Every row gives one point. To make a cloud, some directions were put in groups of two or more. Within a group, all points are equally far from the middle, so they leave a hole (a ring in 2 directions, a hollow ball in 3). The other directions are filled evenly. Then the cloud was stretched, turned, moved and blurred a little. Count the holes, and give their numbers of directions, smallest first.
In the rows, 128 means zero.

Cloud:
[[154 188]
 [147 188]
 [105  89]
 [136  89]
 [181 172]
 [168 184]
 [151  96]
 [164 105]
 [173 181]
 [109  88]
 [185 162]
 [ 91  99]
 [ 91 152]
 [115  87]]
Holes: 1 (2)

Cloud (21 x 3):
[[ 77 119 119]
 [115  92 182]
 [183 157 143]
 [ 75  96 134]
 [176 155 174]
 [167 150 104]
 [113  89  73]
 [124 172 101]
 [190 114 122]
 [112  55 165]
 [133 185 106]
 [153  57 167]
 [103 103 184]
 [159 149  98]
 [ 81  59 118]
 [ 98 111  90]
 [ 63 177 156]
 [122 127 199]
 [176 160 120]
 [119  93  72]
 [162 100  74]]
Holes: 1 (2)

Cloud (31 x 4):
[[109 105 127  49]
 [104 120 105 204]
 [170  92 179  92]
 [111  88 127  63]
 [124 165 125 105]
 [ 59 131  87 132]
 [184  99 171  78]
 [103  90 108  72]
 [113  98 189 129]
 [159 100 170 191]
 [154 144 133 192]
 [ 85 125  85 175]
 [132  89  98  95]
 [136 119 120  64]
 [107 154 115  82]
 [ 82 132  91 156]
 [142 132 196 151]
 [152 161 123 144]
 [188  73 164 150]
 [152 120 129  60]
 [ 78 166 137 101]
 [ 99 120 114  53]
 [158  65 151 138]
 [ 94  93 193  84]
 [ 65 142 107 131]
 [101 128  95 184]
 [121  41 111 141]
 [202  69 122 138]
 [140  78 159 188]
 [139  46 120 146]
 [ 70 135 200 110]]
Holes: 1 (2)

Cloud (52 x 6):
[[182  88  75 141 145 198]
 [128  36 126  85  91 114]
 [ 91  94 151 121 133 185]
 [ 87  43 147  85 135 121]
 [ 86 175 138 103 126 143]
 [145 144 118 181  95 104]
 [167 139 115 166  84 185]
 [215 102 104  80 178 142]
 [145 125  50  59 158 115]
 [ 78  95 177 161 176  93]
 [114  61 176  95 161 167]
 [166  70  95 119 126 150]
 [142 134  97  65 135 134]
 [153 105 145 146 129 150]
 [112 181 155 141  71 173]
 [138 179 187 166 170 119]
 [188 160  80 154 137 188]
 [131  67  48 151 137 127]
 [ 99 138 168 176 132 105]
 [155 137 105  87 129  79]
 [141  74 161 154 133 150]
 [125 204 129 166 100 136]
 [121  37 144 107 141 164]
 [ 95 132 144 132  88 194]
 [125  56  65  97 108 140]
 [106  97 123 159  83 227]
 [170 179  99 133 118  80]
 [150  37 103 149 138 145]
 [147  85  88 177  37 176]
 [192 158 135 112 178  70]
 [197 114  99 179  67 172]
 [171  98 107 140 194  70]
 [177 129  94 104 185 145]
 [169  75 125 169 166 162]
 [144 135 142 217 117 107]
 [210 160 145 100 129 133]
 [200  94 142 150 155  93]
 [179 103 186 134 152  75]
 [117 157 137  83 110 123]
 [176 188 114 170 108 206]
 [116 121 179 136  91 148]
 [124 231 166  83 108  87]
 [140 165  69 103 164 109]
 [183 106  95 143 152 106]
 [166 122 101 144 136 159]
 [ 68  69 105 131 128 110]
 [162 156 103 156 108  60]
 [167 112  86 135 155 220]
 [ 98 150  74 123 148 171]
 [115 127 141 122 144 104]
 [126 111  75  93 157 113]
 [217 167  97 154 153 171]]
Holes: 0

Cloud (83 x 8):
[[119  99 192 123 100 174  75 128]
 [ 78 159  87 123 133 129 148 131]
 [129 201 116  96 167 183 159 177]
 [123 115 249 136 134 169 160 164]
 [141 114 145  65 158  79 100 114]
 [110 133 142 173  64 117 139 189]
 [121 150 140 157  85 132 193 194]
 [ 79 152 218 132 123 159 115 178]
 [124 172 129 109 148  59 185  65]
 [ 73 126 129 151 126 141 110 205]
 [ 67 140 184 170 154  98  74 102]
 [146 135 192  81 199 142  85 125]
 [ 73 143 155 129 164  98 172  80]
 [151  94 103 151  84  91  85 154]
 [ 92 173 125 139 130 205 145 163]
 [186 191 142 180 158  90 110 119]
 [ 55 142 189 127 155 125 185  96]
 [ 99 157 179 166  92 121 100 105]
 [143 133 137 113 104 191 211 133]
 [115 176 214 123 212 143  90 135]
 [118 148 157 143  67 160 155  85]
 [110  65 132 204 190 192  79 134]
 [115 150 155 141 198 184 140  79]
 [150  94 142 167 152 178  93 162]
 [ 38 148 136 146 138 176 148 147]
 [108 154 112 166  53 182 131  97]
 [117 101 118  75  98  93 183  94]
 [118 129 127 118 147  68  61 113]
 [114 107  99 175 207 114  96 140]
 [188 150 154 173 188 142 123 135]
 [100 211  99  87 115 162 118 119]
 [103  77 117 190 181 133 115 144]
 [136 149 184 110 151  33 195  83]
 [ 95  88 149 182 132 111 109 170]
 [111 157  79 175  81 128 164 130]
 [110 144  52  85 151 125 126 154]
 [ 77  86 104 193 155 123 125  87]
 [103 131 131 152 100 122 153 197]
 [ 46 144 196 122 106 132 107 142]
 [ 78 169 131 179 178 161 127  94]
 [103 125  82  73 177 136  82  94]
 [ 84  67 211 149 160  97 129 139]
 [ 73 163 104 175  78 168 118 112]
 [ 60 187 154  87 186 140 149 112]
 [ 74 130 178 178 126 139 118 190]
 [172 120 206 148 175 120 121  86]
 [152 174 109 159 131  66 111 150]
 [ 51 115 142 134 128 111 106  89]
 [172 105 104 142 133 141  78 159]
 [149 170 125 147 149  90 184 165]
 [132 105 118 233 123  88 177 128]
 [ 71 168 119 106 146 111 131  97]
 [118  80 104 109  96 152 154 102]
 [161 139 186 218 139 132 145 133]
 [ 49 114 202 102 113 114 126 157]
 [ 61 105 174 205 148 124  68 162]
 [151 156 194 110 137 146 115 143]
 [ 44 172  92 151 129 183  91 157]
 [ 72 135 165 237 159 176 101 164]
 [ 38 120 136 120 150 134 129 108]
 [ 67 109 158 163 184 134 200 147]
 [136 141 129  62 200 167 141  92]
 [114 124 199 149  84  80 181 144]
 [141  81 174 138 138  50 148  82]
 [141 119  59 133 138 183  80 135]
 [121  88 162 123 163  79  92  84]
 [170  92  86 146 148 137 161 114]
 [152 153 193 136  80 125 149 126]
 [ 92 130 115 140 120 238  97 142]
 [127 116 124  39 115  92 156 101]
 [129 163 150  92 177 182 179 107]
 [145 126 148 177 119 189  70 167]
 [ 48 130 117  93 166 126 102 107]
 [ 68 110 134 138 130  98  41  96]
 [ 85  95 120 169 161 135 118 172]
 [ 70 136  59  84 136 141  79 128]
 [ 77 156 190 133 118 156 132  99]
 [108  98 141  86 119 201 162 124]
 [ 76 145 167 165 156 173 174 187]
 [ 97 193 193  54 161 155 114 133]
 [125 187 125 130 190 125 198 137]
 [117 149 130 174  68 134 157 192]
 [109 105 163  82 213 106  77  80]]
Holes: 2 (2, 2)
